Every row gives one point. Two turns around zero, p and q, are shown by what they do to some points. Write where each new point lands after one turn and then the other. Backwards means that the second turn is done in reverse. Each puzzle has new turns, and all numbers are rounded.

Turn p:
[ 22 -19] -> [-13 -26]
[21 28] -> [ 32 -13]
[-43  -9] -> [-20  39]
Turn q:
[  4 -17] -> [  6 -16]
[ 34 -12] -> [35 -7]
[-38  30] -> [-42  25]
Where do these land?
p, then q: [-3 11] -> [9 7]
p, then q: [52 15] -> [ 34 -42]
p, then q: [-43 -10] -> [-26  36]
q, then p: [ -6 -17] -> [-18  -1]

Turn p:
[  5 -23  -5] -> [22  3  9]
[ 43 -20   4] -> [ 38 -27 -10]
[  1 -24 -13] -> [20  4 18]
[-27  -3  17] -> [-8 30 -8]
[-22  69  -3] -> [-71 -10  -9]
Turn q:
[-17 -23 -26] -> [ -1 -27 -28]
[ 17 -10 -17] -> [ 24  -5 -10]
[-7 18  9] -> [-14  15   5]
[  6 -31 -14] -> [ 18 -28  -9]
[ 22  57 -13] -> [  9  61 -11]
[-22 -11  60] -> [-36 -17  51]
Where do these land?
q, then p: [ 15  -7 -11] -> [ 10 -17   0]
p, then q: [ -2 -28  -2] -> [15 18 15]
p, then q backwards: [ 8 82  1] -> [-81 -17  -1]
p, then q: [-21 -26  -7] -> [-2 28 19]
p, then q: [  0 -21  19] -> [19 20 -7]

Turn p:
[-48 -11 -24  41] -> [ -5 -32   1  60]
[ 22 -11 -12  12] -> [-22  19   0   6]
[ 25  27 -23 -22] -> [-15   5 -36 -29]
[30 13 25  4] -> [-15   6  21 -32]
[-29 -18  35 -34] -> [57  1 16 -5]
Turn q:
[ -1 -16  17 -32] -> [-8 13 36 -4]
[ 10  35 -24 -21] -> [ -5  36 -24 -22]
[ 33  -6  38 -17] -> [-47   2  24   8]
[14 -4 14 22] -> [-15 -20  -6  15]
[-17 -39 -14  33] -> [ 36 -26   3  33]
[-22  49   8  44] -> [  1 -41 -45 -34]
[-17 -19 -39 -29] -> [39 37 13  3]
Where do these land?
p, then q: [ 21 -45   7 -24] -> [-33   6 -34 -28]
q, then p: [  0  -9 -19 -33] -> [-10 -19   3 -32]
p, then q backwards: [ 32  -9 -14 -13] -> [ 17  23 -15 -21]
p, then q: [-20  43  20  17] -> [ 9 -1 47 25]
p, then q backwards: [-33  20   6  52] -> [  6 -32  46  32]

Turn p:
[-29  48 -22 -18 -13  16] -> [-42  27  29 -23  20  -7]
[-10 -32 -43  32  40   9] -> [ 34  10 -20 -28 -25 -51]
[-18 -12  28  38 -33 -21] -> [ 28   0  31   3 -31  39]
[ -8  22  34  16 -14  20] -> [ -5  16   0 -16   3  45]
[ 15  34  -4 -26 -15  28] -> [-52   5  -9  -4  15   9]
[ -1 -24  14 -35  26 -33] -> [ 28 -13   0  38  33 -17]
[ 40  -4  36   9  18 -35] -> [ 27 -52 -15   9  14  24]
[ 11 -32 -42 -16 -10  15] -> [-18   6 -14  21 -29 -41]
Turn q:
[-34  31 -27   2  26  12] -> [  1 -54  -7 -24  -7  12]
[-13 -24  54 -58 -18   8] -> [ -4  67  -1 -31 -35  28]
[ 39  21 -16  28 -23  22] -> [-14 -13 -14  54  20  10]
[ -1 -15   2  -4  13  36] -> [-15   4   1 -16  23  26]
[ 23   1  -7   3  12 -32] -> [ 31  -1  15  16   5 -18]
[  4 -38  -3 -17 -40 -42] -> [-11  38  36  13 -27 -36]
[-18  24  -4  46  30  -5] -> [ 13 -41 -31 -12  22 -23]
Where do these land?
q, then p backwards: [  6  13 -37 -12  18 -18] -> [  2  -4   1  12  -7 -46]
q, then p: [  8   4 -38  31 -25  -4] -> [ 49   4  16  -4 -20   2]
q, then p backwards: [-22 -21  32  35  26  14] -> [ 2 28 -7 -4 49 28]
p, then q: [ 25  -8  48 -31  33   0] -> [  3 -36  22  -4  57   4]
q, then p backwards: [ 8 14  1 14  5 16] -> [ 17   0  17 -10   8   1]
p, then q: [ 21  -6  -8   5 -36 -23] -> [-33  27 -11  -5   4 -20]
q, then p: [-15 -42   8 -54  18 -11] -> [-35   3  -3  23  44  41]
p, then q: [ -1  23  38   1 -51 -32] -> [-32  29 -41 -24  31  22]
p, then q: [-30  24 -43  12  12  57] -> [ 25 -25   4  -6 -73  15]

Turn p:
[-10  29   4 -14  10  11  32 -29] -> [  3  -8  12  37 -21 -19  20  21]
[ -6  20 -24  23  12  30   0 -11] -> [-16  -9  32  16  16  10  -2  27]
[ 27   2 -32  35 -21  10  21 -11] -> [ -6  19  24 -12  22  22  38  23]
[-24  -8  33  -4 -31  -5 -10  37] -> [ 19 -23 -10 -45  -3 -28 -16 -14]
[  7   1  22 -11 -15 -35 -13  69] -> [  4  -7 -46 -39  31 -36  -9 -32]
[ -1  17 -41  31   2  14  -5  11] -> [-24 -13  20  -1  38  18   7  17]
[ -6  -2 -58  -2  -8  24   9 -24] -> [-21 -16   8   9  -3  45  22  37]
[ 13 -56  67 -36  45  -1   1 -25] -> [  3  55 -15  13 -72 -18 -43 -30]
[ 35 -19  35 -31  12   6 -30 -35] -> [ 35  45 -19  21 -27  12 -35   0]
[  5   8 -35  -2  15   8  15 -21] -> [-21   1   5  27   0  20  19  18]
[-41   7  29  11 -22 -62 -19  39] -> [ 23 -43 -11 -29  18 -27  -1 -67]
Turn q:
[-16  19 -30  30   6 -16  -9  -1] -> [ 29  18  -1 -31  12  -9   2  20]
[ 23 -16  12  60  30 -14  31  17] -> [ -5  59 -33  26  34   2  13  16]
[-37 -27   8 -17 -11  16 -15 -33] -> [ 12 -14  24  14 -26  -5 -48  -6]
[ 20 -19  20 -25 -66   0  22 -32] -> [-33 -27 -28  20 -63 -24 -10   0]
[11 54 26 31 31  1  9 21] -> [-24  44  26 -14  29  -3  44   4]
[  8   1  28 -16 -64  12 -18 -36] -> [-32 -15  -2 -11 -61 -30 -22 -22]
[ 20 -24  21  -3  32 -26 -30  17] -> [-17  14 -14  -6  21  51 -16 -16]
[ 28   5 -62 -10  11  46 -32  18] -> [ 54 -26 -10 -16  19  -5  29 -56]
[-52  -2  23 -25 -18 -18  29  21] -> [-31 -34  23  12  13 -11 -23  47]
[-12 -14 -27  -6  35   3 -16  18] -> [33 -9  5 -1 33 23 -7 -7]
[  7  21 -18 -18  14  -4  29  -9] -> [ 13 -10   8   9 -10   9  36  19]
Where do these land?
p, then q: [  6  25 -30   5  12  29  44   5] -> [-17   1   7  12  48 -11  -7  40]
q, then p: [  9  -1   4 -55  11 -11 -15 -14] -> [  9   8  14 -32 -34   8 -16  31]
p, then q: [-14  -6 -33  56  11 -28 -21  17] -> [ 12  18  53  41 -14  21 -21 -10]
p, then q: [ -1 -21  25 -46  24   8  -8 -26] -> [  6   0 -25 -45 -13 -39  -6 -13]
p, then q: [-52  23   4  20  40  18 -37  22] -> [ -1  27   7  -9   8  31 -72 -19]
p, then q: [-39 -14 -10  -5  -6   8  -2  26] -> [  6 -30  -2  10  -3   9 -38  -2]
p, then q: [-14 -13 -10  54   1  -4  -6   3] -> [-20   6  41  25 -15  15 -14  -9]
p, then q backwards: [ 17  26  17   8 -10 -28  41 -10] -> [ 18  30 -18  19   6  36  27  -1]
p, then q backwards: [  5   1  27 -28  -8 -35  17 -16] -> [ 33  -4 -27  11 -10  25   8 -25]
q, then p: [ 55 -41  24 -24   3   1 -41  14] -> [ -1 -21  38  21 -29  56 -10  37]
p, then q: [ 28  20 -18  15 -78  41  28 -23] -> [-50 -32 -17  40  46   7  57  -5]
